Rows are points. Each copy is the shape, with its points in the same order, stretched, turned, moved and blurred by noise. Some copies are also mirrored. Which?
In the rows, 128 means zero.

Shape (8 x 2)
[[169 151]
 [ 87 127]
 [162 170]
 [136 214]
 [139 121]
 [138 125]
 [160 131]
 [101 124]]
Copy 1 (8 x 2)
[[ 96 146]
 [148 100]
 [ 81 131]
 [ 55  83]
 [141 149]
 [138 137]
 [122 153]
 [149 103]]
Copy 1 is: only turned
Copy 2 (8 x 2)
[[119 100]
 [145 183]
 [101 106]
 [ 77 124]
 [138 124]
 [136 127]
 [130 109]
 [145 170]]
Copy 2 is: mirrored
Copy 3 (8 x 2)
[[110  89]
 [183 123]
 [125  66]
 [158   7]
 [130 130]
 [134 122]
 [112 117]
 [167 124]]
Copy 3 is: only turned

Shape (9 x 4)
[[ 95 151 171  94]
 [112 104 177 179]
 [130 130 147  93]
 [116 122 101 115]
 [ 88 134 144  84]
 [ 77 131 156 104]
 [118 133  99 177]
 [132 153 103 170]
 [147 116  84 145]]
Copy 1 (9 x 4)
[[160 203  86 108]
 [185 142 168 196]
 [135 157 118 109]
 [ 91 130 114 152]
 [110 197  84 124]
 [140 213  98 146]
 [133  98 132 203]
 [161  81 116 180]
 [ 94  72 140 152]]
Copy 1 is: only turned
Copy 2 (9 x 4)
[[182  87 133  84]
 [107 145  47  85]
 [150 109 157 120]
 [141 105 137 168]
 [165  63 139 117]
 [166  69 110 111]
 [150 159  74 173]
 [163 176  93 171]
 [126 156 137 194]]
Copy 2 is: only turned

Shape (11 x 6)
[[ 85 125 125 107  80  57]
 [170 165 142 160 161  74]
 [174  88 148 111 164 140]
 [118 156 102 147  77 117]
 [118 128 163 113 127  57]
 [149 153 100 175 110 143]
 [ 72  82 102  86  79 142]
 [121 165  97 111 129  98]
 [161 127 126 116 150 153]
 [143 146  71 152 147  64]
 [172 133 134 119  86 127]]
Copy 1 (11 x 6)
[[ 99  54  67  67  92 155]
 [109 188  51  72 112  71]
 [158 130 161 141  96  76]
 [109 132 103  91 130 180]
 [105  79  52  75  72  91]
 [131 187 113 108 144 153]
 [143  17 181 127 110 184]
 [ 76 130 107  92 161 122]
 [127 152 167 154 123  99]
 [106 166  96  37 166 107]
 [115 170 124 130  91 151]]
Copy 1 is: only turned
Copy 2 (11 x 6)
[[146 145  81  87 172  73]
 [109 125 200  94 171 141]
 [119 126 154 160 123  90]
 [142 174 107  79 129 128]
 [129 114 137  96 177  84]
 [121 174 140  97 116 155]
 [160 169  21 133 120  77]
 [156 155 118  99 163 138]
 [137 143 143 140 121 128]
 [127 172 142 108 188 128]
 [143 148 157 110 108  82]]
Copy 2 is: only turned
Copy 3 (11 x 6)
[[105 146 139 180 198 197]
 [ 86 135  79 120  98 126]
 [149 191 126  96  80  90]
 [142  96  99 158 191 190]
 [ 83 166 134 136 141 148]
 [153  85  86 120 150 179]
 [181 141 174 167 186 201]
 [122 106 113 173 142 153]
 [157 142 119 107 100 108]
 [116 106  78 185 130 179]
 [143 148  94 127 164 111]]
Copy 3 is: mirrored

Shape (13 x 9)
[[ 82 114 194 139 132 104 123  65  99]
 [131 133 161 138 141 119  94 178 114]
 [107 135  63 120 119 118  79  93 115]
 [117  95 112 155 151 179 154 146 120]
 [ 82 152 167 106 150 165 169 132  95]
 [115 162 154 129 128  99  93 192 142]
 [119  86 156  90 132 133 157 118  99]
 [111 115 120 151 176 111 160  95 130]
 [118 121 111 103 185 165 105  77 105]
 [103 136  56 169 133 162 110 152  94]
 [107  96 152 144 125 147 131  67 160]
 [185 190 174 171  99  79 116 176 162]
 [139 146 147 135 123 100 113 207 185]]
Copy 1 (13 x 9)
[[102 122 103  53 173  82 122 133 123]
 [111 119 174 129 126 119 131 185  83]
 [ 83  96  99 146 110 169 171  86 145]
 [177 103 166 106 159 190 135 128 102]
 [150 116 141  61 140 159  89 185 152]
 [ 97 110 189 146  88 108 105 179 104]
 [155 171 118  98 148 132 136 150 123]
 [118 102  92  95 148 155 101  99  89]
 [101 109  76 121 184 193 151 138 129]
 [124  53 162 106 109 219 161 108 116]
 [153 103 122 117 182 105 130  98 137]
 [124  60 151 156  60  61  97 197  71]
 [130 113 196 183  86 102  91 166  91]]
Copy 1 is: only turned
Copy 2 (13 x 9)
[[130 132  81 153 184 166 118  69 108]
 [152  64 100 125 122 152 113 163 102]
 [109 155 134 197 114 119 154 138  67]
 [188  91 146 161 132 161 179 158 178]
 [135  70 101 165 201 147 139 151 170]
 [139  78  63 118 116 125  90 192  90]
 [118 125 137 143 181 191 151 140 155]
 [107 137  93 164 121 175 175 108 152]
 [129 118 148 164 170 153 224 125 111]
 [165  79 160 224  82 132 154 170 129]
 [177 161 118 120 163 127 161  98 131]
 [115  82  94  56  92  71  56 145 116]
 [156  98  66  76 100 111  98 211  89]]
Copy 2 is: only turned
Copy 3 (13 x 9)
[[103 118 141 144  62  90  98  87 102]
 [124 163 117 169 132 138 123 103 172]
 [181 150 144  75 130 184  63 108  98]
 [101  91 111  92 114 131 100 164 139]
 [ 61  96 137 141  80 140 159 174  96]
 [125 205 142 161 151 144 146 117 164]
 [121  55 141 122  71 135 140 104 131]
 [147  94 152 125  82  90 101 140 113]
 [141  61 171 127  93 157  56 133  87]
 [128 166  92  82 130 166  70 174 119]
 [112 103 161  81 115 112  94 103 110]
 [145 226 119 204 194  82 206  84 149]
 [139 195 152 146 176 130 173 114 187]]
Copy 3 is: only turned

Shape (14 x 11)
[[114 138 159 115 179  87 143 173  97  75  87]
 [115 124 201 196  80 116 136  95 113 163 156]
 [110 162 109 102 161 138 115 141 139 174 176]
 [102 113 176 117  93 117 128 149 164 100  78]
 [156 120 166 139  80 174 129  90 119 149 116]
 [141 170 139 165 171 150 143  87 134 158  85]
 [149 179 106 175  94  70 138 112 124  93 146]
 [139 108 108 143  94 178  85 142 134 107 166]
 [173 101 143 151 177 100 116 157 113 123 117]
 [139 166 155 118 166 111  91 122  71 151 151]
 [ 93 124 100 114 102 169 159 176 164  65 113]
 [ 96 116  98 128 149 116  74 173  74 147 147]
 [166 168 113 178 176  75  76 135 109  62 157]
 [ 81  97 176  88 146 105 129  88  84 140 112]]
Copy 1 (14 x 11)
[[193 152 168 154 154 174 134 137 110 116 186]
 [113 148 149  78 137 118 151 145 210  24  65]
 [115 115  96 130 117 147 176 156 111 161 119]
 [144 133 161 171 115  92 155  93 161  78 124]
 [ 57 133 129  99 126 113 135  98 157  49 130]
 [116 122 133  93 191 123 157 104  60  66 165]
 [139  91 216  70 144 149 147 103 138 108  81]
 [ 80 137 115 111  85 165 168  56 148 113  97]
 [156 165 138  79 139 146 138 100 119 135 179]
 [ 99 161 150  78 114 186 153 189  95 129 155]
 [140  96 118 209 125 145 150  47 143  97 110]
 [157 130  97 102  68 196 165 139  87 118 133]
 [144 160 214  53 137 213 176 104  84 174 139]
 [143 111 134 128 115 149 180 172 143  66 187]]
Copy 1 is: mirrored
Copy 2 (14 x 11)
[[159  86 126 151 149 178  81 185 107 102  84]
 [ 61 119 116 102  82 129 131  73  85 211 137]
 [153 169  97 163  80 164 167 107 131  96 118]
 [145  68 152 105 142 204 132 156  67 155 136]
 [116 135 120  79 103 112 186 138 105 166 159]
 [116 145  72 151 124 118 130 142 101 134 192]
 [101 103 121  78 176 130  99  90 174 145 124]
 [ 86 168 139  98 137 128 212 136 160 104 106]
 [ 86 142  77 118 164 143 127 159 107 120  92]
 [152 154 128 123  99 109 104 115 101  89  80]
 [134 114 162 135 133 191 186 183 177 118 136]
 [ 89 186 144 129  90 169 131 142 135  68  72]
 [ 72 132 112 131 211 103 108 115 160  97  76]
 [181 158 167 127  80 165 103 139  64 162  90]]
Copy 2 is: mirrored
Copy 3 (14 x 11)
[[131 152 126 123 183 185  86 112  46 109 172]
 [167 164 107 153 107 165 133  79 181 175  97]
 [131  99 116 150 133  72  60 138 127 185 101]
 [ 94 161 111 107 125 184 161 120  87 136 113]
 [151 140 110 101 127 121 161  97 174 128  93]
 [176 106 109 157 192  99 152 114 142 175 180]
 [201 102 134 164  75 203 122 194 111 126 102]
 [123  70 128  83  56 138 125 139 161 138  82]
 [123 130 175  94 156 143  88 124 127 174 150]
 [162 147 100 132 179 108  39 126 152 144 133]
 [115  55 124 106  76 168 150 125  54 114 114]
 [ 88 114 138 135 101 118  33 119 158 124 146]
 [185  98 136 102 113 197  66 197 141 143 150]
 [133 235  97 150 143 101  84  57  91 125 189]]
Copy 3 is: only turned
